Every row gives one point. The last column is the point's height on a tilted bowl or saddle (a function of degree 2), plus a little noise. Along how many of its main directions does it bend up, bend down or stay straight?

Points (9 x 3):
| +0.72 | +0.17 | -0.24 |
| -0.28 | -0.06 | +0.13 |
| -0.63 | +0.69 | -1.00 |
| +0.01 | -0.27 | +0.13 |
| -0.01 | +0.38 | +0.01 |
| -0.25 | -0.37 | +0.03 |
| +0.13 | -0.28 | +0.11 |
| -0.47 | +0.02 | -0.03 |
| -0.18 | +0.10 | +0.15 |
Directions: 0 up, 2 down, 0 straight

Points (17 x 4):
| -0.14 | +0.70 | +0.30 | -0.64 |
| -0.17 | -0.15 | +0.13 | -0.19 |
| -0.13 | -0.68 | -0.41 | -0.78 |
| -0.33 | +0.00 | +0.29 | -0.15 |
| -0.16 | +0.55 | +0.62 | -0.64 |
| -0.35 | +0.30 | +0.23 | -0.15 |
| -0.17 | +0.24 | +0.18 | -0.21 |
| +0.45 | -0.08 | -0.15 | +0.07 |
| +0.26 | +0.60 | +0.43 | -0.66 |
| +0.08 | -0.04 | +0.31 | -0.13 |
| +0.12 | +0.13 | +0.13 | -0.17 |
| +0.15 | -0.02 | +0.27 | -0.10 |
| +0.43 | +0.05 | -0.12 | +0.02 |
| -0.27 | +0.72 | -0.24 | -0.16 |
| -0.27 | -0.07 | -0.66 | -0.06 |
| +0.82 | +0.33 | +0.32 | +0.28 |
| -0.55 | +0.26 | +0.28 | +0.02 |
Directions: 1 up, 1 down, 1 straight

Points (22 x 5):
| -0.24 | +0.28 | -0.33 | -0.54 | -0.34 |
| +0.76 | -0.32 | -0.08 | +0.43 | -0.36 |
| +0.47 | +0.44 | -0.39 | -0.10 | -0.32 |
| +0.37 | -0.18 | +0.15 | -0.34 | -0.25 |
| +0.32 | -0.18 | -0.28 | +0.32 | -0.18 |
| +0.67 | -0.34 | -0.07 | -0.07 | -0.33 |
| -0.44 | -0.23 | -0.04 | +0.07 | -0.16 |
| +0.03 | -0.17 | +0.32 | -0.07 | -0.16 |
| -0.26 | -0.85 | +0.70 | -0.41 | -0.93 |
| +0.66 | -0.20 | +0.21 | +0.01 | -0.26 |
| -0.02 | +0.06 | -0.36 | -0.54 | -0.30 |
| +0.34 | +0.33 | -0.41 | +0.06 | -0.25 |
| +0.05 | +0.12 | -0.22 | +0.27 | -0.11 |
| -0.37 | +0.09 | -0.07 | +0.75 | -0.26 |
| -0.40 | +0.19 | -0.07 | +0.28 | -0.16 |
| +0.05 | +0.62 | +0.12 | -0.09 | -0.31 |
| +0.18 | +0.11 | -0.08 | -0.11 | -0.11 |
| -0.07 | +0.76 | +0.18 | -0.17 | -0.45 |
| -0.65 | -0.40 | +0.82 | -0.13 | -0.70 |
| +0.52 | +0.07 | +0.49 | -0.16 | -0.30 |
| +0.02 | +0.16 | -0.25 | +0.57 | -0.19 |
| -0.26 | +0.33 | -0.24 | -0.08 | -0.20 |
Directions: 0 up, 4 down, 0 straight

Points, 47 rows:
| -0.08 | +0.48 | -0.09 | +0.19 | +0.70 | -0.07 | +0.68 |
| -0.41 | +0.01 | -0.58 | -0.07 | -0.27 | +0.00 | +0.01 |
| +0.08 | +0.32 | +0.00 | -0.06 | +0.15 | +0.43 | +0.05 |
| -0.22 | -0.21 | +0.19 | -0.02 | -0.15 | +0.31 | +0.02 |
| -0.40 | -0.39 | -0.24 | -0.07 | -0.36 | +0.12 | -0.08 |
| -0.88 | +0.21 | -0.36 | +0.27 | +0.43 | -0.05 | +0.88 |
| -0.27 | -0.20 | -0.17 | +0.80 | -0.31 | +0.65 | +0.52 |
| -0.24 | +0.29 | -0.22 | -0.15 | -0.10 | -0.29 | +0.32 |
| -0.01 | +0.09 | +0.33 | +0.15 | +0.04 | -0.07 | +0.05 |
| +0.12 | +0.17 | +0.11 | +0.24 | +0.42 | +0.04 | +0.18 |
| -0.04 | -0.51 | -0.77 | -0.04 | +0.01 | -0.24 | +0.25 |
| -0.24 | -0.01 | -0.33 | -0.60 | -0.35 | -0.23 | +0.56 |
| -0.55 | -0.01 | -0.33 | +0.45 | -0.06 | -0.41 | +0.02 |
| +0.35 | -0.15 | -0.26 | -0.18 | +0.64 | -0.66 | +0.55 |
| +0.50 | +0.17 | +0.19 | +0.08 | -0.01 | +0.13 | -0.04 |
| +0.46 | +0.05 | +0.39 | -0.22 | -0.37 | -0.17 | +0.08 |
| -0.67 | -0.35 | -0.24 | +0.06 | -0.11 | -0.67 | -0.30 |
| -0.30 | +0.27 | +0.02 | +0.39 | -0.36 | +0.69 | +0.36 |
| +0.41 | +0.08 | +0.20 | -0.08 | +0.03 | +0.07 | -0.01 |
| -0.21 | +0.13 | +0.12 | +0.01 | +0.00 | -0.58 | -0.02 |
| +0.17 | -0.60 | -0.05 | -0.05 | +0.04 | +0.12 | +0.21 |
| +0.56 | -0.41 | +0.17 | +0.15 | -0.26 | -0.13 | +0.19 |
| +0.10 | +0.28 | +0.20 | -0.07 | -0.38 | -0.27 | +0.09 |
| +0.69 | -0.15 | +0.08 | -0.25 | -0.18 | +0.30 | +0.26 |
| -0.51 | +0.05 | -0.13 | -0.25 | -0.10 | -0.23 | +0.22 |
| +0.37 | +0.04 | +0.27 | -0.18 | +0.12 | -0.37 | -0.14 |
| +0.15 | +0.71 | -0.23 | -0.08 | -0.01 | -0.64 | +0.11 |
| -0.56 | +0.30 | -0.58 | -0.05 | +0.15 | -0.25 | +0.57 |
| +0.27 | -0.08 | +0.64 | -0.19 | +0.31 | -0.70 | -0.71 |
| +0.00 | -0.37 | +0.66 | -0.16 | +0.34 | -0.38 | -0.54 |
| -0.14 | +0.09 | -1.09 | -0.64 | +0.28 | +0.52 | +0.21 |
| -0.18 | -0.24 | +0.08 | -0.08 | -0.33 | -0.25 | -0.04 |
| +0.01 | -0.42 | +0.16 | -0.07 | -0.25 | -0.66 | -0.34 |
| +0.21 | -0.16 | +0.45 | -0.16 | +0.05 | -0.22 | -0.21 |
| -0.20 | -0.14 | -0.10 | -0.34 | -0.21 | +0.06 | +0.18 |
| -0.35 | +0.43 | -0.07 | +0.34 | -0.49 | -0.12 | +0.16 |
| -0.79 | -0.28 | -0.40 | +0.55 | +0.46 | -0.24 | +0.77 |
| +0.77 | -0.62 | -0.43 | -0.27 | +0.55 | -0.02 | +0.55 |
| -0.07 | -0.01 | +0.53 | +0.42 | +0.19 | +0.17 | +0.23 |
| +0.06 | -0.27 | +0.04 | +0.35 | +0.83 | -0.23 | +0.64 |
| -0.59 | -0.44 | -0.11 | -0.27 | -1.04 | -0.17 | -0.31 |
| -0.02 | +0.28 | -0.02 | +0.24 | -0.50 | -0.35 | -0.06 |
| +0.01 | -0.01 | -0.61 | +0.23 | -0.18 | -0.09 | -0.08 |
| -0.17 | +0.02 | -0.18 | +0.23 | +0.40 | -0.17 | +0.43 |
| -0.96 | +0.19 | +0.24 | +0.20 | -0.76 | +0.35 | +0.09 |
| -0.07 | +0.73 | -0.98 | -0.34 | -0.65 | +0.03 | +0.24 |
| +0.55 | -0.40 | +0.33 | -0.01 | +0.17 | -0.18 | -0.12 |
Directions: 3 up, 3 down, 0 straight
